Rows are points. Before rounding, the points of a table are all equally far from one centre. They may lie mostly on one side of it. Where is the centre, to within rounding?
(in the rows, 128 means zero)

Points:
[[124  75]
 [114  77]
 [ 78 116]
 [168  90]
 [ 78 135]
 [ 78 122]
 [115  77]
 [ 80 110]
 [ 97  86]]
Centre: [130 127]

Points (11 x 4):
[[168 192 146 126]
 [129 198 133 104]
 [178 122 135 102]
 [181 180 144 119]
 [133 157 197 105]
 [167 184 156 143]
 [133 111 170  90]
 [174 185 153 130]
 [182 163 172 114]
 [169 180 141 146]
 [182 129 154  99]]
Centre: [138 149 147 118]

Points:
[[183  91 163 179  65 148  99 124 120]
 [ 78 106 166 162 102 165 116  97 187]
 [144  96 190 101  70 124 104 150 135]
 [140 117 181 168  44 135 108 112 171]
 [159 110 151 194  87 182  89 109 166]
 [113 117 147 115  66 150 145 134 196]
 [121 113 197 146  79 188 125 139 138]
 [120 115 188 160 111 107  69 125 174]
 [142 162 143 138  77 116  78 120 190]
 [173 109 171 121  50 131 145 132 136]
 [156 153 165 136  54 117  72 131 130]
 [160 155 106 138  84 126 173  94 142]
 [140 113 156 148  54 124 101 176 155]
 [158 117 193 140  75 128 120 102 186]
 [146  75 175 182  68 104 110 114 149]]
Centre: [129 115 135 140 104 138 112 113 135]

Points:
[[139 193 166 152 115  51  84  93 154  92 110 144]
 [ 88 175 155 138 150  84  77  59 105 169  70 125]
 [104 134 186  78 141  93  79  87 131  99 107 109]
 [115 179 173 160  61  73  98  99 176 136 119 112]
 [115 141 185 119 132  67  99  64 158  87  99 138]
 [128 179 137 111 127 115  94  74 176 121  84 169]
 [ 99  91 181 127 114  91 140  86 161 116 102 108]
 [ 99 191 160 134 149  88  63  88 161 143 133 158]
 [137 127  98 111 135  42  86 107 118 132 117 187]
 [151 160 177 106 118 101  95  78 166 140 105  90]
 [110 179 195 119 130  55  97  87 160 123 102 137]
 [132 126 140 151 103  79 117  81 204 137 116 108]
 [115 177 192 134 105 135  76  94 172 111  98 148]
 [135 174 144 111 147  54 117  98 113  91  77 157]
 [132 199 198 124 120  74 103 102 141 141  93 114]
 [112 205 171 126 154 109  62 109 129 109 122 138]
 [122 138 125  92 126  55  43  72 149 119 126 127]]
Centre: [112 136 136 143 110  96  89 116 123 132 100 131]

Points (23 x 20):
[[ 94 150 120 155 148  97  82 193 126  77 122 134 117 123 180 154 175 180
  107 148]
 [117 152 163 118 156 134 110 178  82 114  79 132 132 169 206 157 143 117
   66 151]
 [ 47 112 163 117 130 104  86 133  84 120 133 121 139 123 174  95 139 160
   77 105]
 [108 108 159 120 125 111  64 122 115 102 154 128 160 130 198 157 143 124
   42 145]
 [ 91 138 153 143  99 113 108 162 146  73 119 107 160 149 221 147 114 153
   72 116]
 [ 61 141 163 167 112 129 116 172 117 100 109 115 115 146 183 159 129 167
   64 152]
 [147  77 185 113 127 106 107 189  99 107 106 119 145  95 138 159 163 177
   54 158]
 [109 105 180 114 127 101 109 112 104 136 149 127 127 151 193 175 155 132
   76 147]
 [ 66 114 165 136 134  84 136 158 134 127 119  78 151  93 191 120 152 122
   82  84]
 [111 109 215 120 123  92 116 153 109 119 113  74 169 113 177 137 153 145
   55 148]
 [135 121 158 133 129 107  83 206 163 121 102  89 156 108 170 172  85 109
   45 134]
 [118 121 152  97 127 103 109 121 111 131 145 139 106 132 182 169 148 189
   55 102]
 [ 76 132 139 128 106  99 136 153 120 129 160 128 148 112 168 150  96 123
    7 144]
 [124 102 132 105 129 106 138 153 118 125 123  46 168 155 191 163 150 134
   42 158]
 [129 144 185 127  85  84  69 133 111 104  79 128 147 120 165 169 163 146
   78 175]
 [ 99 142 183 135 112 140 135 144 124 103 139 101 127  85 141 175 147 132
   51 160]
 [ 71 142 130 132 113 161 117 177 100  95  72  84 153 118 179 115 188 147
   51 120]
 [ 84 138 187 138  98 109 100 186  67 125 104 114 120 110 166 157 175 164
   59 108]
 [ 50 124 142 135 109  91 121 130  89 114 108 106 161 117 181 123 192 109
   71  94]
 [ 88 128 165  87  82  98  76 170 118 144 108  78 180  85 196 149 145 154
   65 174]
 [138 147 187 114 139 143 121 166  90 130 106  97 204 105 188 185 151 171
  122 109]
 [119 138 182 126 136 104  75 151  86 102 122  88 153 143 173 179 164 159
   43 129]
 [ 88 144 145 134 107  69  90 155 154  95  92 137 177 128 207 185 143 141
   44 125]]
Centre: [116 137 123 121 116 115 111 171 127 148 114 128 172 131 138 136 145 141
  90 130]

Points, 31 rows:
[[123 114 137 172  70  84 129 173  51 167 124 149 115 191 162 112  72 119
  122 127 150 127 153  84]
 [ 91 110 171 177  73 152 115  81  99 130 121 128 122 131 120  86 155 121
  177 123 144 148 193  47]
 [116 169 146 164 109  83 134  84  57 145 165 134 156 148 149  98 131 110
  138 126 124 116 187  79]
 [145 178 116 159 107 113 125 131 133 185  91 110 104 140 139  93 107  77
  163 117 165  92 174  48]
 [143  98 157 140 109  89 160 143 101 148 119 114 106 177 148  97 115  60
  124 162 150  94 143  20]
 [127 149 127 158  88 123 144 104 102 188 166 129  88 160 150  84  91  95
  145 109 135 147 139  55]
 [127  70 109 120  77 103 113  85  78  88 144 122 129 109 146  84 130  86
  133 131 141 100 185  71]
 [136 150 133 203  72 112 140 107  91 101 133 128 124 147 116 126 160 112
   98 143 130 151 158  44]
 [160 128 163 182  70 116 138 130 119 153 104 158 124 119 165  87 152  65
  156 180 159 113 146  16]
 [128 118 129 144  49 138 146  84  88 152 132 131 141 161 105  87 162  75
  107 136 147 141 177  73]
 [129 179  94 135  88  70 115 139  78 158 112 121 142 151 154  95 136 100
  147 148 115 122 130  42]
 [119 107 129 159 130  67 147 146  96 181 149 155  83 145 143 120 142  79
  124 133  90 136 158  21]
 [116 133  82 169  85 100 176  73 113 120 143 141 175 133 122 134 145  81
  129 154 131 131 157  43]
 [131 143 162 171  76  89 163 124  43 174 133 128 164 121 147 101  97  86
  170 187 139 106 173  48]
 [120  90 144 151  77 145 144 164  87 173 142 114  78 142 157  99 121  76
  129 146 123 194 204  73]
 [117 143 136 175  68 122  85 141  65 170 136 122  99 131 120 132 107  93
  138 139 159 100 146  34]
 [109 119 123 105  65 124 158  98  79 174 165 107 138 137 104 123 130 109
  105 149 129  84 196  55]
 [135 152 118 157  98 104 115  88  64 193 143 126 118 136 174 113 138 112
  118 133 148 130 167  53]
 [106 131 118 156  84  80 125 113  80 154 136 106 132 163 177  68  97 122
   90  99 120 125 162  50]
 [117 144 129 162  95  76 166  78  85 149 135 143 130 167 125 154  90  72
  151 115 134 135 174  65]
 [136 156 140 144  58 135 122 109  71 139 123 135 148 104 149  68  97 128
  163 189 146 128 199  33]
 [150 124 137 175 114 160 161 123  93 149 164 159 101 142 173  59 105  75
  143 119 118  95 187  29]
 [129 102 122 160  77 120 123 114 102 180 162 157 100 140 166  70 124  76
  132 130 169 107 176  32]
 [117 146 107 153 105  63 181 146  98 162 127 147 181 142 158 101  72  78
  142 131 120 158 108  67]
 [142  93 155 154  65  93 180 138 132 159 104  98 139 130 143 104 142  80
   95 134 124  80 215  13]
 [142 146 114 171  96  64 153 123 121  92 128 151 124  97 138  79 157 121
  148 134 141  92 220  67]
 [ 81 101 160 144  68  96 153 143 126 154 137 119 150 145 133  76 122  98
  155 205 136 108 224  28]
 [132  50 159 154 117 109 168 151  89 141 116 125 144 152 134  48 124  87
  158 143 172 166 165  67]
 [100 147 153 155  98  93 142 145  88 108  83 131 116 118 187  78 102 138
  141  88 135  66 170  43]
 [ 99 149 156 181  77 129 148  93  92 148  80 101 154 143 148  99 127  67
  150 152 148 147 200  42]
 [124 142 142 183  85 110 165  91  62 159 132 144 151 139 133  99 103 136
  127 149 114 110 223  15]]
Centre: [129 103 137 156  99 128 139 146 127 147 114 140 148 120 142 117 109 117
 141 141 105 116 166  86]

Points:
[[170 125  95  73 131 133 146 116 160  53 161 102 174 126 144 168 180 100
  164 101 104 150 156  64]
 [154  76 144  64 165 132 135 125 106  72 175  84 204 130  71 118 116 113
  111 102 120 143 116  58]
 [174  80 110 140 132 156 162 111 109  61 148 112 169 100 126 165 127 109
  130  57 154 156 162 101]
 [145 129 143  68 123 127 130 145 109  73 158  90 165 116  97 158 193 110
  143 108 149 127 150  66]
 [136  59 107 123 152 160 147 151 133  99 184  39 132  82  96 146 132  74
  119  97 149 112 104  82]
 [122 109 141  88 140  99 177 142 112  82 165  65 135 146  89 116 143  86
  156 101 147 122  89  73]
 [184  90 147  93 109 148 120 159 125 107 208  68 155  89  88 142 138 118
  117  75 114 123  95 129]
 [157 117 112  76  99 105 137 130 129  67 176  86 155 126  26 146 141 156
  105 136 152 165 155 123]
 [185 117 110  79 139 110 117 167 153  64 198  64 142 101 114 163 141 119
  121 144 156 135 113  74]
 [143 118  99 100 136 140 156 180 112  43 196 130 165 135 108 182 164 114
  103 152 187 114 146  84]
 [183  82 119  89 152 109 127 133 106  72 186  95 127 116 124 117 155  92
  131 115 158 185 110  73]
 [148 117 115  73 130 126 164 196 100  23 169  73 148  96 100 110 137 105
   80 147 125 148 148 133]
 [186 124 130  69 113 116 160  96 125  94 187 133 135 119  76 170 150 117
  119 115 143 115 108  58]
 [142  87 123  35 161 149 187 120 147  78 214 115 145 149  77  94 123  81
  151 130 123 170 135  72]
 [140 168 152  73 113 132 195 138 138 106 193 104 147 124 110 133 122  61
  127 123 142 165 111 100]
 [183 152 111  86 118  83 190 155 110  83 189 118 175 110  83 129 119 104
  120 116 137 169 120  90]
 [159 153 102  74 132 119 157 121 102  47 217  89 130 160  74 115 148 107
  118 133 138 120 116  84]
 [133 116 137  70  96 136 153 134 154  21 224  99 120 113  91 124 131  88
  116 126 133 180 153 105]
 [154  89 107  89 169 124 183 167 128  87 213  70 135 129  73 129 188  93
  112  98 109 132 145  65]
 [195  93  92  89 141 127 186 161 149  71 158  74 116 120  81 122 165  65
   88 112 134 137 127  53]
 [177 124  76  63 153 121 163 164 119  69 167  44 135 138  96 137 108 126
  131 163 126 141 146 108]
 [148 124  93  95 107 158 165 123 138  99 164  50 166 121 103 141 186 122
  113  84 127 177 159  93]
 [135  94  88 108 138 140 182  84 138  43 179  91 143 122 113 123 153 119
  154 120 158 140 184  47]
 [196 129 102 132 170 130 154 139 129  91 191  75 157 122  83 165 169 101
  126 122 106 194 134 114]
 [152 107 102  63 132 129 164 188 128  59 169  60 194 141 104  95 117 115
  152  95 105 162 108 103]
 [190 104  98 103 113 114 148 157 125  32 223  97 161 172 103 133 155  88
  146 113 136 148 144  90]
 [181  96 107 111 138 138 119 144 132  39 203  92 190 115  97 114 129  66
  135  84 148 127 136  45]
 [149 111 124  44 151 122 117 140 126  66 159  67 146 144  72 124 156  82
  126 145 121 164 107  66]
 [123 145 111 151 149 168 178 156 103  69 185  83 152 169 112 157 140 135
  114 121 165 126 113  99]
 [158  87  93  24 140 127 173 128 170  89 180  53 175 146 129 109 144  73
  123 137 137 141 146  79]
 [155  95 113  76 155  97 158 129 160  66 163 129 113 130  61 127 148 152
  156 118 181 164 107  67]]
Centre: [134  98 102 118 140 136 137 137 169  95 157 138 154 126 102 105 134 106
 114 132 116 115 140 126]

Points:
[[ 88  90 152 153 127  99 113 110 103  39 167 161 153 103  90  96 107  96
   95 114 113  98 162  89]
 [ 91 153 158 147  71  92 112 114 140  68 152 147 121  89 105 133  99  71
  120 164 158  95 167 103]
 [ 77 116 154 161  78  87 124 132 112  57 147 130 123 115  82  98  84 143
  100 114 131  57 149  83]
 [ 74 102 176 143  85  73 125 128 132  72 195  97 141  87  91 115  89 113
  107  90 155 109 112 101]
 [115 153 209 165 122  84 119 145 113  73 179 130  97 104  85  62 115 129
  111  95 153  84 159 131]
 [ 91  95 157 167 103 103 116 142 144  94 144 122 155 113  93 103  81 124
   63 111 102 111 171 112]
 [ 87 110 167 149  98 103  85 152 129  72 156 166 126 128  66 112  88  95
   84 130 134  90 188  99]
 [ 81 109 150 179 129  85 112 131 140  45 197 158 106 122  79  91 114  89
   89 117 137  71 171 105]
 [ 83 141 127 174  95  75 109 158 149  60 169 127 105 123  79 119  83 133
   82 114 117  47 165 125]
 [ 96 132 174 170 125  79 122 160 138  85 153 144 100  65  71  89 117  86
   59 120 136  99 191  85]
 [ 79 117 157 136 113 101 151 149  90  47 167 180 144 133 100  94 135 118
   83 139 108  95 197 136]
 [110 138 140 186  91 130 140 171 106  41 146 114  91 121  55 103 136 125
   84 118 127  92 183  99]
 [105 129 128 114 116 127 119 125 123  24 163 113  85  75 112 117 108 111
  126  97 161  85 169 144]
 [108 118 163 134 134 120 124 155 132  79 174 173 114 122  95  67  70  69
   79 108 135 108 137 101]
 [ 59 119 159 146  94  88 106 132 113  98 195 124 141 108  81  70 100  67
  100 132 132  77 148  98]
 [ 69 116 159 160  62 118 101 146 104  64 191 106 134 141  87 104 110  90
  110 113 132  75 153 104]
 [ 69 131 168 125 116 124 128 154 117  51 202 105 103 107  54 118  98  98
   62  97 142  51 146  89]
 [ 91 160 181 152  92  90 117 155 126  73 190 134 128  85  84 129  85  79
  118 156 182  73 138  94]
 [ 67 113 183 154 104 114 138 105 141  52 185 102 118 102  91  95 129 100
  103 102 163  68 141  87]
 [118 158 169 146  75  64 131 156 113  83 189 126 156  97 115  71 105  88
   84  87 131  89 137 100]
 [ 54 136 113 158 111  70 123 146 138  81 137 123 116 145 108  77 169 134
   73 109 117  69 188  94]
 [ 51  99 175 139 108  78 124 123 111  86 172 148 104  75 117 119  90 107
   61  90 146  77 138  99]
 [ 81 180 136 123 169  97 111 190 111  67 169 150 123 114  81  83  86  65
  118 152 119  80 171  85]
 [137 120 117 165 126  96  98 158 137  30 163 163  97 106  67 120 103 100
   94 121 146  77 127  72]
 [ 86 128 128 132 100 107 131 129 115  60 192 135 106 103  77  87 100  70
  101  63 108  93 113  77]
 [ 57 152 169 143  94 106 108 174 168  86 181 147 114 102  80 123  88  95
  109  87 124  75 157 130]
 [ 80 110 145 128 105  69 140 163 114  74 186 158  60 112  33 106  96 102
   93 111 107 108 165 105]
 [ 90 152  97 138 103  73 159 127 135  48 173 155 150  81  84  89 115 103
   81 109 131  78 153  98]
 [ 89 133 169 113 113  85 109 139 139  63 138 112 145 116 115 127 104 111
  114 173  92  29 151  71]
 [ 55 142 115 175 116 113 145 170 123  74 172 126 151 118  64 110  94 132
  124 124  85  85 159 109]
 [ 59 129 139 123 115 107 147 140 118  39 181  78 110  72  98 114 102 147
  119 115 130  88 169  85]]
Centre: [103 140 147 125 142  83 137 155 111  92 147 115 114 126  98 139 140  99
 102 120 131  98 133 115]

Points:
[[ 36  97 200  84 130 145 111 165 139 140 120  80 176  84  90 121  81  72
  134 138 141 106 158 119]
 [ 78 132 195 113  92 169 149 127 152 157  90 103 152  81 122 143 116  80
  131 107 193 139 166 104]
 [ 54 146 158  88 113 160 148 141 138 172  76  90 146  44  85 126 115 113
  141 143 155 130 162 156]
 [103  90 166 149 125 131 138 158 146 147 146  74 231 115 131 112 153  90
  130 159 150 158 203 134]
 [ 79 130 138 135  90 118  99 108 167 144  87  97 175  72 104  97 139 144
  137 145 161 161 192 122]
 [ 93  90 144 137  89  93 149 111 148 155 132  75 205  65 111 104 112 121
  137 106 146  79 148 108]
 [107  83 184  86 112 209 180 151 123 127 103 107 132  63  72 136 135  95
  140 130 126 113 178 124]
 [ 89  97 175 123  92 132 125 184 160 173 109 133 213  73  79 157 110 107
  165 154  72 128 190 120]
 [ 41 137 178 117 109 129 157 133 189 154 130 115 156  99 100 103 131  52
  154 122 146 115 207  97]
 [135 100 139 105 127  87 104 154 147 133  79  89 171  65 103 142 120  92
  168 139 175 139 202 104]
 [ 69 147 146  87 132 197  92 114 176 132 121 138 142  89  95 125 175 133
  144 114 175 122 178 106]
 [ 96 137 173 108  88 150 112 105 112 140 103 116 163  47  74  97 111 111
  174 104 105 126 184 146]
 [ 77 144 168 125 112 142 125 110 181 196 107  83 164 115  80 103 138 114
  121 124 145 111 224  77]
 [101 104 176  46 136 147 136 155 152 126  86  85 189  79  80 124 139 118
  155 154 151 113 158 116]
 [ 84  85 164  95 136 172 133 166 141 166  68  90 151  98  57 148  99 125
  138 163 158 149 165 169]
 [ 66 110 130  81  94 126 138 207 134 157  62 135 147  76 131 117 149 120
  145 165 141 153 151 172]
 [121 110 221 106 115 167 138  87 140 135 150  94 138  90 105 127 159  96
  140 177 149 161 222 136]
 [ 95  87 144  96 130 103 133 132 142 152  94 129 156 109 100 167  73 128
  141 124 152 118 234 101]
 [101 113 162 108 103 128 156 113 231 180 137 109 180 111  79 140 133  45
  163 147 144 119 173 103]
 [ 72  69 132 163 130 183 116 145 125 175  88 120 137  89  70 143  90  95
  146 175 134 143 186  99]
 [ 47 140 176  78  46 149 107 164 156 197 122  98 148 100  59  88  86  72
  143 164 153 107 162 141]
 [113 185 164  91  76 155 158 166 184 119 117  76 167 104 102 128 115  99
  173 125 147 167 177 131]
 [ 53  76 166 108 111 157 101 141 150 139 105  65 163  74  65  83 117  99
  153 149  98 151 156 125]
 [129  60 178  89 130 161 166 162 134 203 117 123 164  84  93 108 114 130
  189 129 153 128 211 131]
 [100 119 197 133 113 112 144 186 157 210 130 112 138  71  75 132 103  94
   89 157 187 161 145 107]
 [ 73 121 160 124 119 123 169 113 148 120 132  95 153 112  64 124 117 135
  151 149 174 134 230 124]
 [107 143 215 107 130 167 148 154 158 148  79  70 156  93  60 125 124 100
  111 160 149 133 171 137]]
Centre: [118 116 146 118 100 137 109 160 146 164 156 108 118 117 117 133 133 109
 141 149 127 104 159 137]

Points, 30 rows:
[[114 110 118 160  60 176  89 182 109 141 175 130 117 168 156 165  39 133
  159 100 119 100 181 123]
 [142 127 136 149  89 176  60 143  99 129 168  99 104 144 150 120  40 176
  150 102 117 116 131 148]
 [106 123 147 163  81 175 111 149 138  92 178 159  62 161 155 153  44 180
  151  92 130 157 177 130]
 [144 106  92 171  82 180  93 169  96 119 204 127 126 181 168 127  57 140
  157 100 153 148 150 109]
 [110  69 129 136  84 186 107 184  89 109 152 174 130 157 160 169  58 149
  104 103 169 108 161 111]
 [132  95 119 121 114 165 110 110 127 133 166 118  81 136 149 147  41 178
  130  83 112 116 147 147]
 [136 126 123 179  79 181  82 183 113 114 157 156 101 172 166 135  32 172
  128 106 149  78 113 140]
 [120  85 135 122 100 165  58 150 133  89 159 152 117 111 176 178  54 144
  114 115 132  61 148  92]
 [143 102 131 179  53 197  84 180 106 128 179 136  92 164 140 139  85 128
  146  95 143 114 172  91]
 [112 125 156 135 103 183  77 152 104 171 185 139 100 123 184 168  60 139
  130  84 151 139 139  99]
 [126 120 170 149 104 174  85 168 102 153 182 155 120 141 157 152  41 162
  157 103 159 145 166 165]
 [142 115 117 152  93 168  67 171 131 118 178 128 114 140 172 141  15 171
  151  99 109 101 175 109]
 [141 114 104 155  69 162  96 182 123 118 155 119  89 131 211 169  42 137
  155 112 100 133  95 132]
 [ 97 122 129 137  98 156  70 192 101 140 149 121 116 169 169 155  31 147
  126 133 115 113 185 142]
 [125  58 123 136  99 155 140 164 122 130 175 145  99 188 142 147  85 173
  133  82 116 124 162 119]
 [129 129 129 135 105 187  67 160 125 118 130 117  97 182 188 189  57 163
  151 129 127  94 193 111]
 [150 134 104 142  97 163 106 171 115 158 177 133 127 165 147 138  32 185
  133  90 113 117 145  96]
 [103  81 147 152 123 201 118 168 105 151 140 153 103 136 112 173  58 145
  135 118 119 111 125 137]
 [145 100 134 132  74 193 123 153 144 117 181 122 100 139 124 174  43 160
  144  99 152  83 162 119]
 [128 123  96 163 118 166  76 166 138 100 173 161  83 157 205 144  32 159
  128 100 117  83 164 102]
 [113 113 141 147  71 194  67 165  77 143 168 171 146 148 143 176  89 126
  138 108 120 114 149 132]
 [125 140  87 175  87 149  76 139 116 121 175 122 135 147 170 150  43 198
   87 119 111 111 143 100]
 [135 127  96 156  67 159 100 158  89 153 177 145 119 144 219 143  55 174
  139  91 154 121 182  97]
 [ 98  92 137 164  83 160  86 163  93  69 170 132 127 173 146 122  44 137
  115 173 109 110 145 105]
 [ 95 100 120 118  99 179  97 165 106 132 176 158 114 152 186 152  53 169
  152 102 143 108 210  95]
 [116 144 137 141  54 191  79 185 111 103 152 160  90 143 160 144  35 176
  163 110 123 151 160 110]
 [108 128 112 158 122 140  98 163  98  97 181 144 139 155 156 150  33 148
  135  77  86 131 171 104]
 [114 144 133 157  53 192  91 159  82  94 170 130 131 157 158 160  52 138
  165  91 165 123 181 112]
 [118  98 115 153  92 172  86 160 130 140 162 136 127 163 183 134  58 191
  135 124  83 156 110  87]
 [140 130  98 175 129 153 113 154  77  88 175 110 141 150 150 145  31 177
  166 107 163  97 178 115]]
Centre: [126 124 127 158 102 141 112 148 121 111 146 144 112 131 164 148  92 149
 145 135 143 121 144 114]

Points:
[[ 52 152 115 130 142 129  93 200 131 115 226 178 127 149 118 185  96 193
   96 148 140 114 102 114]
 [ 49 146 145 139 143 116 123 163 116 126 214 120 143 119 137 155  93 224
  119 142  98 108  88 117]
 [106 168 116 128 102 116 110 187 122  91 157 159  96 167  85 163  50 187
  126 104 124  81 121  92]
 [ 76 119 146 134 125  85 115 188 115 109 190 167 113 130 115 141  76 182
   99 164 105  97 138  90]
 [ 83 119 142 163 124 123 148 159 121 169 201 156 138 143  88 161  69 195
   87 175 130 102  73 112]
 [ 60 121 130 104 111 119 131 184  97 125 171 145 119 130 104 138  80 195
  154 130 130  89 128  91]
 [ 78 175 153 127 129 119 119 160 126 112 205 159  99  77 119 157  95 186
  120 106  90  57  79  85]
 [ 78 163 167 158 133 132 117 129 138 128 233 167 115 123  90 161  47 178
  145 160 146  52 117  96]
 [108 140 128 121 121 112 105 170 143 118 180 185  93 131 110 171  44 216
   94 143 118  91 104 112]
 [ 67 148 160 134 133 149 104 176  97  78 185 177 147 124 122 179  79 190
  143 134  89  73  73  83]
 [ 92 125 101 143 118 127 107 166 149 117 188 144 115 154 139 137  44 211
   94 123  99  79  71 122]
 [104 116 134 111 132 115 136 166 115 100 233 169 126 163 135 178  95 197
  115 138 116  70  76 102]
 [ 85 125 150 140 154 132 115 169 124 133 224 122  94 161 109 155  83 204
  108 156 146 127  76 109]
 [103 169 127 164 111 131 156 181 112 139 180 164  84 146  89 174  88 190
  126 164  92 103  78  92]
 [ 76 105 136 106 107 107 127 173  96 152 184 146  90 127 114 144  90 168
  130 148 127 100 130 111]
 [ 89 118 138 135 108 148 139 150 100 158 190 110  78 147  73 135  89 196
  139 151 118  97  92 113]
 [ 92  97 100 106 116 133 106 178 103  77 179 175 146 148 115 171  74 187
  108 160 139  71 105  84]
 [ 64 139 150 125 163 128 100 135 110 112 202 179  98 137 123 189  92 176
  152 145 130  90 132 125]
 [ 75 141 128 106 151 151 123 146 126 127 197 173 142 130  81 134  78 212
  151 165  94 129 100  91]
 [ 88 130 134 120 135 131 136 132 118 128 191 150 105 143  76 137  60 154
  120 198 110  71 118 108]
 [129 124 142 107 144 143 113 162  83 125 207 157 131 115 106 185  78 219
  106 152  94  91 123  99]
 [ 83 132 151 132 167 162 129 175 152 150 199 144 135 154 150 163  92 201
   96 161 107  45 113  91]
 [ 82 113 121 120 129 140 106 164  79 138 186 158 134 172 131 158  67 198
  118 165 112  69 117  90]
 [ 83 146 135 156 101 121 149 152 123 132 202 174  96 109 126 138  72 177
   65 132 111  86 105  70]
 [ 76 127 126 146 146 118 114 196 139 102 210 119 114 116  95 169  69 193
  112 144 109  95  84  91]
 [ 92 102 140 106 147 124  97 153 147 135 201 134 113 150 112 159  59 192
  152 140 104  76 112 124]
 [ 87 123 130 171 135 107 117 129 149 100 197 151 120 104 124 196  66 208
  125 132 105  61 102 129]
 [105 140 123 119 108 119 100 184 115  97 156 171 121 202 102 158  68 191
   91 132 107  68 108 149]
 [ 82 112 121 117 130 123 141 149 119 136 152 133 119 140 135 163  73 197
   92 135 124  50  94  94]
 [101 193 103 121 130 144 126 175 109 115 178 160 122 153  98 150  51 219
  117 146 104  55  96 102]
 [ 85 104 123 137 121 141 132 165  91 135 225 122 108 122 104 151  66 161
  119 139 133  88  71 110]]
Centre: [128 160 139 157 103 151  90 147 140 118 177 148 152 131 113 135 131 169
 121 141 139  90 107 114]
